Each row of a before or after table is a point. The points were changed in one or more steps. Then noise was added and the rows were shuffled. The steps act on columns, c1 being the first. Name the steps. A step turns or swaps two columns, mirrors them in a line or flattens them onto one, adds a multiple of one to another, or multiplies or shifts one. Angles are multiples of 10 degrees, from the lower column toward the higher: turns from -170 to 170, lines from 10 to 170 but not 90. Use the fewest steps. Two steps may share a column if one is a turn and the other turns, adds or multiplies; they go together, in the order done. Otherwise the lowest column goes first.

Before (10 x 2):
.02 .19

-.16 -.14

.02 .20

-.26 -.07

.10 .27

.00 .01

.17 -.03

-.07 -.21

.08 .12

-.31 .08
After (10 x 2):
-.20 -.43

-.80 -.13

.04 .39

.32 .54

.25 .23

-.50 -.28

.50 -.08

-.93 .16

.05 .40

.01 .03
Steps: multiply c1 by 3; multiply c2 by 2

Before (10 x 8):
.09 -.48 .23 -.14 .25 .03 -.12 -.47

.12 -.21 .17 -.43 -.10 .31 -.31 -.79

.49 -.21 .35 .05 -.19 -.26 .21 -.26

.08 -.41 .38 -.61 -.14 .20 .00 -.54

.06 .30 .59 .51 -.15 .16 .06 -.16

.09 .41 .51 .06 .24 -.02 .08 .02

-.58 .34 .54 .34 -.09 .01 -.02 .27

-.22 .00 -.38 -.30 .02 -.61 -.21 .09

-.40 .27 -.26 .08 .11 -.68 .41 .02

.06 -.30 -.20 -.35 .00 .25 .02 -.19
After (10 x 8):
-.40 .29 .95 .08 -.26 .52 .07 -.16

-.22 -.19 .57 .25 -.03 -.10 .22 -.27

.17 -.01 -.60 .39 .16 -.59 -.23 .08

.07 .28 -.40 .63 -.10 -.28 .38 .01

-.04 .34 .85 .15 .11 .28 -.07 .27

.25 -.39 .61 -.47 .51 -.41 .01 -.53

-.29 .40 .83 .07 -.69 .06 .09 .00

.05 -.20 .27 -.51 .18 -.20 -.30 -.77

.60 -.46 .38 -.10 .33 -.13 -.12 -.47

.23 -.28 -.32 -.36 .29 -.19 .02 -.20
Steps: add 1.5 times c2 to c1; turn c1 and c5 by -130 degrees; multiply c3 by 1.6; turn c4 and c6 by 60 degrees

Before (9 x 12):
.31 .07 -.43 -.18 -.38 .11 .74 -.09 .09 -.13 -.09 -.29

-.01 .26 -.08 -.46 -.54 -.80 -.20 .04 .39 -.26 -.34 .29

-.30 .63 .09 .46 -.50 -.01 .84 .20 .48 -.06 -.48 -.43

-.15 .49 .40 .11 -.19 -.06 .12 .48 .16 -.07 .21 -.59

.03 -.10 .31 .53 .11 -.78 -.04 .16 .12 .02 -.37 -.50

.10 -.01 -.77 -.01 .30 -.07 -.39 -.05 .08 -.15 .29 .07

-.85 .01 -.52 -.19 -.02 .01 .10 .51 .03 -.03 -.46 -.41

.19 .30 .19 .15 -.10 .01 -.08 -.24 .01 -.24 .05 -.20

-.74 .32 .02 .62 -.10 .07 -.38 -.01 .21 -.01 .59 -.68
After (9 x 12):
.10 .34 -.08 .04 .07 -.80 -.21 .46 -.50 .15 .10 -.36

-.93 .42 .01 -.02 .49 .07 -.38 -.62 .11 .13 -.62 .35

.12 .01 -.77 -.04 .90 -.07 -.39 .02 .07 .13 -.28 -.09

-.94 .01 -.53 .50 .57 .01 .09 .20 -.25 .07 .39 .08

.20 .10 -.43 -.09 .21 .10 .75 .18 -.12 .25 .03 .32

-.45 .80 .09 .21 .10 -.02 .83 -.46 -.66 .16 .17 .26

-.13 -.13 .31 .16 .71 -.80 -.04 -.53 -.29 .14 .25 .45

.11 .40 .18 -.24 .50 .02 -.08 -.15 .02 .32 -.06 .15

-.35 .64 .40 .47 .41 -.07 .13 -.12 -.03 .24 -.26 .46
Steps: turn c1 and c12 by -20 degrees; turn c10 and c12 by 160 degrees; multiply c2 by 1.3; turn c4 and c8 by -90 degrees; shift c5 by .60; turn c9 and c11 by -150 degrees
